Every row gives one point. Two turns around zero, p and q, are shown by what they do to some points. Write where each new point lands after one turn and then the other. Backwards means that the second turn is done in reverse. Each puzzle has new turns, and all numbers are rounded.

Turn p:
[0.19 0.32] => [0.36 0.10]
[-0.20 -0.58] => [-0.55 -0.28]
[-0.35  0.49] => [0.09 0.60]
[ 0.01 -0.14] => [-0.09 -0.11]
[ 0.35 -0.08] => [ 0.19 -0.30]
Turn q:
[-0.21  0.16] => [-0.25 -0.08]
[-0.33  0.49] => [-0.59  0.01]
[0.25 0.20] => [-0.02  0.32]
[-0.05 -0.53] => [ 0.41 -0.34]
[ 0.34 -0.32] => [0.46 0.10]
Where do these land?
p, then q: [-0.35 -0.29] => [-0.29 -0.35]
q, then p: [ 0.38 -0.01] => [0.38 0.06]
q, then p: [0.17 0.42] => [0.09 0.44]
q, then p backwards: [-0.46 -0.36] => [ 0.43 -0.40]
q, then p: [0.26 0.24] => [0.21 0.28]

Turn p:
[ 0.14 -0.54 -0.04] => [ 0.53 -0.15  0.09]
[-0.76  0.22 -0.26] => [-0.49 -0.53 -0.42]
[ 0.24  0.17 -0.17] => [ 0.02  0.30 -0.16]
[ 0.10 -0.24  0.31] => [ 0.17 -0.05  0.36]
[ 0.28  0.59 -0.12] => [-0.33  0.55 -0.19]
[ 0.01 -0.20  0.28] => [ 0.10 -0.10  0.31]
Turn q:
[-0.12 -0.53 -0.54] => [ 0.69 -0.19 -0.28]
[-0.29  0.12  0.16] => [-0.28 -0.11 -0.19]
[0.39 0.15 0.06] => [-0.02  0.26  0.34]
[-0.41  0.15 -0.16] => [-0.10  0.01 -0.45]
[0.43 0.11 0.48] => [-0.29  0.04  0.59]
Where do these land?
p, then q backwards: [-0.59 -0.27 -0.05] => [-0.37 -0.44  0.30]
p, then q: [-0.21  0.25  0.43] => [-0.32 -0.40 -0.18]
q, then p: [ 0.39 -0.19 -0.16] => [0.01 0.34 0.31]
p, then q: [ 0.12 -0.04 -0.55] => [ 0.36  0.42 -0.07]
q, then p: [ 0.51  0.24 -0.13] => [-0.43  0.31  0.24]
p, then q: [-0.22  0.01  0.46] => [-0.23 -0.45  0.04]

Turn p:
[-0.07 -0.23  0.22 -0.12 -0.55  0.33] => [-0.45  0.10  0.49  0.11  0.04  0.26]
[-0.59 -0.38  0.29 -0.13 -0.01  0.04] => [-0.54  0.21  0.08 -0.46  0.17 -0.12]
[-0.20 -0.31  0.07  0.32 -0.34 -0.15] => [-0.45 -0.09  0.10  0.19  0.20 -0.28]
[ 0.63  0.41  0.08  0.22  0.40 -0.61] => [ 0.92 -0.09 -0.15  0.25  0.18 -0.43]
[ 0.32  0.38 -0.32 -0.04  0.56  0.12] => [ 0.61 -0.19 -0.41 -0.08 -0.19  0.25]
[ 0.80  0.03 -0.28 -0.14  0.39 -0.28] => [ 0.80 -0.43  0.08  0.03 -0.32 -0.17]
[-0.50 -0.21 -0.16  0.09 -0.26  0.43] => [-0.69 -0.02 -0.11 -0.04 -0.04  0.29]
[-0.29  0.20 -0.30 -0.37 -0.30  0.09] => [-0.24  0.36 -0.06  0.09 -0.47  0.17]
[-0.09  0.10  0.38  0.17  0.11  0.01] => [ 0.05  0.14 -0.03 -0.07  0.42  0.01]
Turn q:
[-0.23 -0.43 -0.22 -0.35  0.32 -0.16] => [-0.53 -0.02 -0.22  0.01 -0.39 -0.23]
[ 0.35  0.27 -0.15  0.26  0.10  0.18] => [ 0.09 -0.09 -0.13 -0.10  0.52  0.12]
[ 0.09  0.36 -0.27  0.61 -0.54  0.24] => [ 0.55  0.33 -0.10  0.38  0.56  0.23]
[-0.30 -0.02  0.21 -0.14  0.30 -0.35] => [-0.32  0.03  0.36 -0.11 -0.21 -0.28]
[ 0.11 -0.35  0.23 -0.50  0.09 -0.48] => [-0.07 -0.33  0.02 -0.22 -0.54 -0.47]
[ 0.17  0.68 -0.24 -0.02 -0.37  0.50] => [ 0.47  0.43 -0.24 -0.32  0.39  0.46]
[-0.19 -0.51  0.44  0.13  0.11  0.08] => [-0.20 -0.37  0.30  0.34 -0.33  0.17]
Where do these land?
q, then p: [ 0.19  0.26 -0.04 -0.25  0.15  0.35] => [ 0.02  0.05  0.04 -0.28 -0.35  0.33]
p, then q: [ 0.13 -0.41 -0.35 -0.21  0.23  0.18] => [ 0.18 -0.09 -0.24  0.14 -0.56  0.08]
q, then p: [-0.29  0.35  0.73  0.58 -0.24 -0.34] => [ 0.46  0.10  0.43 -0.06  0.91 -0.06]
q, then p: [-0.31 -0.19 -0.55 -0.02  0.19  0.23] => [-0.28  0.13 -0.61  0.15 -0.13  0.14]
p, then q: [ 0.22 -0.53 -0.42 -0.20 -0.02  0.55] => [ 0.13 -0.12 -0.11  0.36 -0.68  0.46]
p, then q: [ 0.03  0.25  0.46  0.41  0.14 -0.56] => [-0.31 -0.21  0.09 -0.25  0.50 -0.57]
q, then p: [-0.09 -0.10  0.05 -0.48 -0.07  0.00] => [-0.17  0.20  0.23  0.23 -0.28  0.05]
q, then p backwards: [ 0.12  0.38  0.10  0.18 -0.37 -0.41] => [ 0.34  0.12  0.38 -0.11  0.14 -0.44]
